Rows are points. A path goes straight from each point to the next, and from the last back to the first. The post is the endless flat space through its rows: a point in 2 columns, a line in 3, a plane in 4, and so on, so that a path can go around it. How many times does the path go around the post? Going back the other way cancels.

Post, 2 rows:
39	20	-39
-9	-22	52
Path, 14 rows:
36	-11	-23
-6	-18	-45
-47	63	42
47	49	-3
24	-19	32
15	-31	14
0	-14	-27
-6	50	-33
4	46	101
21	-17	65
59	15	19
10	63	12
-45	1	22
-16	-34	-58
Times around: 1

Post (7 x 8):
-11	-24	43	64	60	28	33	34
21	25	29	-34	48	37	-42	30
0	11	-31	10	-36	21	61	-73
-32	0	6	-23	-52	-84	34	22
-7	-5	18	51	-4	49	-34	87
37	16	-42	19	-3	50	-83	-87
-6	35	-50	10	29	-23	82	-46
Path:
10	20	-18	1	-44	-24	51	19
14	18	3	-38	53	8	8	38
-14	-22	-55	16	22	-36	73	-19
62	8	-58	28	24	1	16	-38
84	27	39	-15	-16	27	2	-23
15	53	26	74	-5	36	-26	-46
-33	34	3	-26	33	-35	19	13
-43	9	-32	-11	44	24	-4	-5
12	-39	-56	37	-44	29	11	4
-14	-30	-4	36	54	33	22	1
-38	-10	-10	29	-17	9	18	-10
-29	15	16	42	-21	58	18	-109
34	51	-18	73	-4	2	15	-26
Times around: 0

Post, 11 rows:
13	2	-39	0	16	23	20	-62	37	44	-15	-31
-10	4	-24	6	-10	92	31	34	38	-14	-50	-6
-26	28	-29	-28	25	-12	3	-62	-29	20	-108	21
4	-3	-27	35	-64	24	36	-67	-22	33	-38	-37
13	16	11	-11	42	17	55	-79	-47	26	-30	30
30	-7	-64	-14	2	-23	63	-7	-39	28	29	99
33	29	-8	-16	62	-46	37	-54	-17	-106	61	-82
39	27	51	-75	-49	-31	-11	-1	40	-72	67	-36
22	-5	-9	-53	24	25	5	44	-34	21	67	-67
19	3	-5	14	23	0	-49	35	-32	39	31	98
28	22	113	16	23	-74	-38	110	71	-20	-8	-37
Path:
-51	41	11	46	15	-7	28	0	17	-7	-33	-10
-12	-20	45	-11	-60	66	9	-27	-13	4	33	-22
34	2	60	-76	47	-14	-52	3	9	39	12	-17
-2	-41	-36	-35	9	2	10	-14	-4	-34	0	12
-15	6	4	-23	20	-4	38	49	-10	6	-10	-10
-24	43	-35	-47	5	55	45	24	-18	57	-11	56
28	31	23	-6	12	33	5	-11	36	67	-47	13
32	15	-40	29	14	-2	-39	15	-27	-6	23	-53
30	32	-22	-24	12	-48	36	-42	14	46	24	-11
-17	28	-2	4	40	-58	57	-15	-7	20	-6	39
-32	-32	50	7	-18	2	45	-8	45	-20	-53	27
43	-57	-14	-7	-48	16	33	24	1	-24	48	-22
-41	-20	-12	-39	-41	3	-22	-6	34	-59	12	33
-3	38	46	-29	19	47	21	-41	-13	57	56	-18
33	55	5	9	58	-33	66	47	-41	-6	35	-11
85	9	-1	-39	-2	-7	91	-11	22	7	-5	-5
12	-26	-63	-71	-9	32	27	-26	-7	-60	-72	-27
35	-8	29	-12	8	5	15	5	17	19	-49	-44
40	11	-10	-42	24	14	66	38	-5	26	22	15
31	72	54	41	7	-4	18	30	44	-25	9	9
Times around: 0

Post:
-4	11	-1	8	23	15	-12	13	5	26	6	21	9	15	-8	10	-13	17
-7	7	26	21	-9	22	-9	14	1	9	19	10	-19	-3	-22	6	-1	3
7	5	-16	3	-29	14	-33	12	11	1	9	19	14	9	0	-15	-15	-4
19	10	15	-8	3	2	14	-28	5	6	23	21	-25	-16	2	7	-6	-17
-8	0	-2	11	-10	25	-9	-2	22	10	-8	16	2	-30	4	2	7	4
49	-11	22	16	2	-18	11	17	9	16	-27	-38	25	-9	-22	-26	-29	-27
15	-6	-21	13	3	-17	-6	5	10	2	24	-15	4	-21	-5	1	-4	10
4	-14	11	-6	1	15	3	11	-2	-3	3	24	13	-2	-44	16	22	0
-6	14	-13	17	-16	-19	-2	-10	4	10	-11	14	3	1	-9	16	0	19
14	8	-38	6	-4	14	28	-6	-2	6	1	-4	-37	-9	-5	-7	11	-13
-7	-6	3	-3	-5	1	15	20	22	8	16	28	2	-6	-27	-16	37	9
16	-20	-9	18	7	-27	-16	-4	-29	32	24	7	10	-2	8	-5	28	-1
22	-1	10	31	13	-11	-2	-6	5	-26	-5	9	6	-6	3	5	17	12
-10	-1	1	2	-17	-13	6	20	2	-1	20	-2	8	-18	27	17	10	-17
44	-5	-57	-11	3	-8	-4	-12	-6	23	-27	11	-121	-9	3	1	8	-3
11	-33	-2	4	-5	-10	-1	6	31	13	7	-8	-1	17	-28	0	42	-14
3	-12	31	-14	-4	16	21	-34	-6	-13	11	13	-9	2	10	5	-2	27
Path:
-3	7	2	25	17	-2	-6	8	2	-6	-1	31	20	-26	-8	8	11	7
10	-3	-18	4	-28	-17	-13	2	-12	-20	21	-13	-33	-6	12	-27	15	-17
31	-2	7	6	16	-5	-28	15	-26	22	10	14	-6	-21	-5	-3	4	8
19	8	22	-3	27	1	19	4	31	17	12	13	5	-7	-37	5	0	15
14	-12	-18	25	6	0	0	25	18	4	21	18	-12	18	-11	-1	8	18
-4	-9	-6	6	9	7	20	-9	21	1	12	-7	-26	-8	9	3	-9	7
23	-1	-13	5	18	22	-4	13	-3	8	-20	19	-26	0	-33	21	-21	-1
11	-41	4	-12	-10	4	-9	-33	15	-8	30	14	-6	8	29	-4	13	-22
-7	-19	-6	5	-2	-15	-22	7	14	10	-5	-9	-5	-3	-10	3	7	-7
0	1	13	-14	0	-21	-4	0	36	27	20	-10	-25	-41	-13	1	-4	10
16	-12	3	-2	-5	13	1	3	18	11	-14	-3	-5	-1	17	-2	38	2
32	-19	-11	12	-9	0	-2	10	-22	15	-4	10	6	5	14	-21	16	16
13	6	-42	5	-8	-8	-8	0	-23	6	20	26	-41	6	-15	21	-13	-1
11	-20	-10	13	-13	-3	-11	5	-16	7	-5	-13	-19	18	1	-6	-1	-8
-4	-14	18	11	-27	-25	-3	-4	-25	-19	-20	15	7	2	-16	-11	37	14
2	-28	-1	-19	1	9	-26	11	10	-10	17	8	9	-16	7	13	2	4
8	-5	-16	5	-22	-29	7	-17	-4	16	3	26	-29	-31	-10	-3	22	-4
32	-15	5	5	-4	-40	11	-4	3	2	16	3	-26	13	-22	25	-28	-3
Times around: 2

Post, 17 rows:
18	-22	16	21	-34	-13	22	-30	28	-27	9	-47	-54	-19	-15	40	-14	10
52	-33	-68	-13	37	0	-50	-12	35	37	-21	15	-17	51	-62	11	-37	0
-53	-43	29	40	31	71	52	-78	3	23	14	-46	9	-32	-40	-2	4	-22
1	-4	29	-27	-18	36	24	-8	8	19	8	8	0	-20	-71	35	68	2
16	-25	-23	5	56	-23	10	34	8	61	27	47	11	5	-2	-54	0	55
22	2	-14	14	57	29	-38	-44	-10	-5	8	-39	36	-43	-18	67	59	-7
9	20	33	7	-22	-34	-5	9	8	10	-37	70	-21	37	-13	-29	-6	-36
-24	-14	-33	-9	-68	5	29	-16	48	52	-52	43	64	-19	-5	35	39	-2
-8	9	-23	30	-13	31	17	-30	13	-99	31	-4	-38	5	-86	41	2	-11
-16	-9	42	25	-24	-30	3	8	93	-26	-42	31	6	-25	-13	44	-10	-78
73	0	-40	-17	-29	91	8	18	-8	0	18	26	-28	-37	-43	-6	15	121
-56	-39	-18	-45	-7	-17	-21	-36	-24	60	-16	12	58	-40	-24	27	-16	-51
9	7	19	-51	-12	-25	7	-6	9	-2	-43	-52	35	-12	-31	6	-25	-31
35	-5	-15	-26	29	-2	29	-53	-20	8	-45	-24	5	-70	-65	5	39	-29
-46	4	-69	-36	-37	9	-26	84	-104	64	-6	-24	-42	-66	-48	-77	69	64
79	21	-2	60	10	-39	-33	43	-11	19	-22	32	61	-69	-72	32	54	17
-58	22	-16	-16	19	69	40	30	-26	84	34	39	-4	8	20	56	8	30
Path (19 x 18):
36	-54	2	0	51	16	-17	-65	-20	20	-9	-24	6	-29	37	28	-20	-35
1	-31	-4	14	-65	17	28	8	41	-23	-37	44	-11	12	-81	9	43	16
-8	-1	-44	-4	81	-5	-3	42	25	14	30	26	19	14	-64	0	-3	76
23	-13	6	32	45	-26	-28	-42	16	73	24	27	-7	-36	-41	40	47	-1
58	10	-21	-8	-16	20	-20	12	2	28	51	-10	-2	-21	-48	16	15	16
34	-10	5	-52	-41	-27	27	-21	-3	63	-38	-19	21	-14	10	26	24	-10
-47	-28	-28	72	54	17	14	55	-28	52	21	-6	16	-16	-8	39	7	0
-11	11	-24	-19	-21	18	-6	-36	9	-21	-62	69	-15	17	-11	-7	0	-20
-18	17	6	-18	-18	-88	-22	35	22	-4	-3	-28	22	-14	17	27	37	0
-3	34	-23	-48	-26	-1	11	-72	-20	10	9	8	30	6	-79	13	15	-47
82	1	-28	16	51	21	35	11	-45	26	-14	9	-25	-61	-68	8	-2	-26
-15	-55	-39	5	-17	-2	6	-56	-8	-28	-19	13	-9	-33	7	87	-17	-45
-34	-13	-24	11	-43	16	-19	12	-28	0	14	-68	15	44	-28	-48	-19	-33
-2	0	-24	-30	10	12	-25	54	9	14	23	1	-4	-48	-55	3	69	-5
51	-12	8	-50	15	-39	43	3	-8	12	24	27	-6	-11	-40	43	-14	-5
-10	-37	-40	11	-29	-2	9	-6	-74	6	-26	19	12	-5	-36	-7	4	51
9	27	8	9	-24	64	5	-9	-5	45	-50	35	-20	-56	-22	45	27	54
-10	5	-12	2	-58	-35	-36	-11	38	9	0	-1	0	20	-104	-23	-22	-3
35	14	-12	11	29	24	25	2	-82	23	65	-3	-61	11	-95	-43	49	48
Times around: 3

Post:
-55	-10	5	-33	-25	11	16	-66	17	6	90	48	11	-118	5	68	-41	-84
7	2	40	16	-23	12	0	-7	1	2	3	25	41	16	34	-25	-5	47
-19	20	-5	-37	-2	-39	34	-58	12	-4	7	-11	-10	15	81	-11	8	-49
-22	2	15	1	-26	46	7	-90	18	87	18	-26	27	51	-22	-58	-29	29
-3	-12	-42	16	20	-2	50	-36	34	-11	-30	-12	42	-16	-9	-32	55	-29
23	-14	42	-30	3	-59	16	-81	32	-4	-117	54	-3	48	19	4	-44	28
1	-17	11	-47	-49	71	9	53	33	-16	-2	82	-51	-1	-21	-16	-69	49
-24	13	67	5	24	8	5	-86	41	44	-98	38	-1	-15	3	-5	45	-15
0	21	6	-16	33	-43	-37	-85	33	87	-14	87	-6	12	21	62	116	24
10	22	42	14	-16	-3	33	37	73	40	32	16	12	17	-45	59	18	-17
-20	-1	14	-56	7	6	-6	7	-44	69	-110	10	61	22	-11	43	24	39
-3	-8	-40	19	-36	42	-26	15	-57	-17	8	0	-31	2	9	19	-17	-8
-65	17	-6	-49	11	-22	-56	-65	-36	0	37	23	-7	-79	-37	8	22	-23
-23	28	41	44	88	-3	-1	28	-43	121	21	57	40	8	-56	26	71	20
-18	0	5	23	15	26	48	-42	31	-2	55	-47	-1	-16	28	-5	-16	48
-15	-41	-16	-29	-94	-52	0	-15	56	57	-35	-1	-8	-35	37	-33	-34	24
-21	25	1	-45	12	-5	-36	-7	72	10	-7	33	17	-52	27	58	-50	-50
Path:
7	33	-22	-4	15	0	22	-6	-63	30	-23	74	46	59	28	-60	52	-4
-12	17	27	44	12	50	1	-1	-4	57	32	60	22	-95	-37	-52	-30	23
13	-4	62	14	40	-6	-23	-35	-15	-33	-38	51	15	-53	20	-3	-6	44
-3	-23	32	-59	-24	-57	33	-30	-7	-2	-35	2	-1	9	18	26	-13	-30
17	-60	-22	49	-30	-44	-54	-3	-3	21	-21	47	-6	10	-15	3	-36	35
-37	1	10	-18	-17	-47	7	-22	41	-1	-50	37	-64	2	35	-36	-41	-25
-43	34	-51	5	-14	-44	-15	7	74	7	-21	27	-35	-53	-35	-18	1	-12
-44	-2	56	-2	21	-54	45	-77	71	44	3	6	-17	-11	-20	6	-66	26
-9	-7	-26	-36	-19	-24	-50	-27	3	10	-8	68	-25	17	23	11	8	-11
-15	6	28	-4	0	5	-42	-43	1	-30	-21	45	-29	-13	-45	-48	-16	-54
18	-22	18	-53	9	-68	18	-68	-45	18	-28	-9	-20	2	-16	15	-18	-19
9	14	16	7	21	14	2	38	83	9	-2	46	-36	-37	-73	-95	4	-5
11	-21	37	2	-10	45	-2	19	32	10	-54	25	34	-25	-33	13	10	-40
-10	-49	-18	6	5	-45	-7	-27	-42	34	-33	25	1	32	33	-31	-1	34
-44	-66	-17	43	-38	-16	4	-21	38	77	-59	59	-26	-88	-3	-13	1	6
-16	38	-83	-35	24	3	-49	-30	-22	-22	41	104	-27	20	84	24	33	29
8	4	-16	-1	5	29	71	-62	-47	25	33	41	34	18	21	48	-18	72
50	26	-29	-23	-7	-34	-15	27	13	9	-22	21	19	39	7	-34	-9	16
44	18	-2	-49	36	-9	-31	-74	-15	15	12	62	2	36	16	13	49	12
-25	-17	35	-12	-22	1	47	-4	56	8	36	-10	7	-38	-31	53	-47	-45
-37	1	-1	-54	-14	36	-55	-18	100	13	-17	22	-45	12	-13	30	1	65
-34	19	19	-28	-1	27	-9	-26	49	-7	-14	39	38	-31	14	10	-24	-32
Times around: 2

Post, 17 rows:
-26	-19	-18	26	-42	16	56	33	2	6	35	-88	16	33	1	54	-39	-8
-47	1	39	-6	39	-23	45	28	-60	31	3	56	-22	-49	-21	-48	39	-34
-6	-17	33	1	3	-68	39	38	-4	9	-6	17	16	-22	32	-22	51	-12
17	40	25	-2	13	57	-11	10	4	28	15	35	31	-35	42	-32	-25	9
9	23	27	7	18	35	-18	15	-21	102	47	26	-4	-14	9	15	30	0
-31	31	9	44	-28	12	14	11	-2	-20	30	-36	6	45	-18	42	-9	35
28	29	-8	-47	-4	17	-38	-53	-4	0	-34	-13	18	-40	27	0	52	-40
-27	-46	10	-21	-24	-58	30	-46	-18	29	-3	16	21	-2	16	-16	-12	-20
7	33	-20	33	1	-19	25	-26	15	-13	21	-121	-13	38	7	11	-27	-6
4	-25	-1	-73	-42	-74	0	5	9	-11	-27	6	10	-37	-13	-64	20	-6
-8	3	8	11	-26	54	43	6	-24	24	44	-49	-23	48	44	9	-3	46
-69	4	-1	42	-4	-1	58	11	5	26	5	-55	-12	-24	5	11	2	52
37	34	-11	-27	10	17	-48	-18	-22	2	36	17	-28	-52	53	27	1	2
42	40	-39	-7	-35	8	-34	-8	-47	9	-11	7	51	-31	37	-36	17	9
37	-49	-48	-23	-5	-42	20	-10	16	4	-35	39	12	-17	-14	-23	27	-1
9	-33	-4	-42	16	-68	-8	3	-30	0	-79	-12	18	-16	1	-11	0	-1
46	22	-20	12	-55	16	-59	4	-2	7	-41	3	-22	-24	47	-21	5	-10
Path:
43	-22	6	-11	-20	-30	1	4	-9	-30	-17	-38	-40	42	27	-33	8	25
-18	-11	67	-69	-15	-62	48	-36	-13	44	-3	-45	20	-34	23	-25	28	-8
32	-19	-28	-30	-12	-6	72	16	3	47	13	-25	25	48	-41	-29	56	10
8	25	30	-41	38	-13	15	-6	-7	54	-27	-16	47	-10	-13	-26	14	12
44	-32	21	6	-63	-24	-5	0	25	29	-20	-46	-9	-2	82	-5	-42	40
-17	-6	-10	-41	6	19	-27	-39	24	-33	1	-60	21	-69	8	-3	-20	12
42	-9	-1	14	19	-32	-45	-26	10	-14	-1	-18	-22	-22	14	31	-24	-1
-9	34	52	53	-59	3	-12	17	-7	3	-25	32	-7	-8	25	6	-11	8
34	9	4	-29	-22	-21	30	20	1	-4	-10	51	7	-19	27	1	10	-18
33	39	-11	-5	-35	-13	17	44	-1	-3	57	51	32	22	7	-18	19	1
48	-12	-34	30	-16	1	67	16	22	-9	22	24	17	57	-21	17	-19	13
25	-37	2	9	33	-66	26	-20	-4	0	-40	-15	2	-45	-13	16	-34	43
Times around: 0

Post (17 x 18):
13	19	14	44	-45	31	4	-4	39	-13	-18	-14	18	-54	-25	-12	11	32
15	1	-34	3	-5	-15	17	-20	-47	4	6	7	-44	36	-4	-13	2	44
27	25	-12	-6	5	33	-42	-32	15	7	18	9	14	25	26	13	5	-11
-36	-19	16	-27	38	-44	-8	32	15	3	-8	9	17	-14	39	-9	44	36
-9	1	42	1	25	-20	41	-17	-12	-22	-10	-4	2	14	-11	37	13	19
-24	32	-40	-14	-8	23	1	-3	8	-26	25	-6	32	-49	-6	-22	30	21
44	19	43	24	28	-28	7	-8	-23	15	22	-13	25	0	-6	-12	49	-24
-7	11	11	38	2	6	-17	-3	2	-39	18	20	-26	-21	-30	16	20	-16
2	-13	10	37	-14	14	22	11	20	25	-14	-36	-27	26	-7	53	-5	-2
-21	19	-42	0	-8	-14	-14	-18	27	12	11	16	17	-36	-47	16	37	8
46	-21	-20	29	-32	35	-6	4	-17	1	17	-16	1	14	-35	36	-24	7
39	-5	-18	-34	-1	21	-9	-28	50	-12	19	-3	20	-9	-9	-29	37	-2
2	-7	-21	20	58	-19	-19	-40	-22	4	30	12	37	23	7	-25	5	0
-5	13	-16	-33	38	35	15	5	-12	13	-16	28	6	-10	-8	20	-9	-7
-14	25	4	-37	56	35	-40	-12	25	13	16	28	-3	22	26	10	35	28
15	-41	5	22	5	-15	60	5	7	-16	-16	-1	-1	9	4	30	61	17
-7	-11	2	37	-32	17	-16	-36	-26	-3	53	32	36	30	-26	-41	-41	8
Path:
-1	54	-4	-22	63	-14	-1	-18	13	3	-12	-1	39	-29	0	38	75	-8
27	-37	35	70	73	-4	14	25	-29	29	-30	11	52	-38	-27	-2	26	19
-14	37	12	-23	0	-52	-2	-24	-33	-44	20	-21	-14	-15	-11	2	50	10
-36	2	-64	15	16	39	-81	-22	11	46	65	20	63	74	49	-6	21	-7
-19	8	-35	-46	3	14	36	-46	19	28	-34	41	-43	-19	-44	-53	-7	39
75	39	5	-17	-43	32	-10	-34	12	-7	15	14	-46	-12	-12	1	19	35
-11	28	38	26	-1	-11	-1	-5	13	-67	57	-45	21	-5	1	-25	13	-3
48	-35	20	-25	-46	10	24	12	-10	-36	22	-15	-40	24	-76	-66	-29	35
-48	25	21	-33	-1	9	54	4	-75	14	-9	16	20	16	-2	-1	3	27
9	-51	121	73	-11	-12	-31	-3	10	-41	49	-10	23	26	28	-14	8	2
-9	-17	-45	4	41	0	-12	-66	-4	-5	13	50	49	-18	-26	20	3	-7
20	10	-4	-28	62	-13	-4	-37	12	-1	-22	15	-3	-27	-29	-8	36	-20
3	-3	-2	77	21	-8	14	-51	-15	35	-5	-19	-4	38	-1	40	5	12
27	16	56	25	-20	-7	-6	-8	13	47	-11	45	-30	-6	2	-14	25	-4
5	33	34	73	-6	-20	-23	20	-51	10	39	22	10	4	14	-22	26	-12
39	-11	35	22	26	9	-17	9	-25	-30	-12	19	-1	60	20	47	31	-18
-23	-6	-36	-19	59	2	-50	-48	2	-42	28	34	88	-31	-10	-34	27	50
23	-10	65	36	-6	67	18	8	-4	21	-7	-20	-6	-1	-29	70	-17	30
2	-22	14	-8	16	-23	51	7	-45	-57	8	-35	31	9	19	24	-3	65
7	20	-56	12	9	-32	-19	12	-14	-8	11	-24	-8	13	29	32	64	46
43	18	-29	6	-28	10	51	16	-44	-40	19	8	-58	31	-24	-21	13	2
24	14	-23	-17	42	9	3	15	-39	26	-7	-9	19	17	-12	69	20	-6
-19	9	-15	-16	-19	-21	17	5	2	-25	1	-20	5	-61	15	-44	29	11
50	7	-2	-7	13	9	0	0	-20	34	34	-32	-13	10	-19	51	17	25
22	72	4	66	-22	-49	-40	54	-35	21	3	-8	-68	-46	10	-16	48	22
Times around: 4
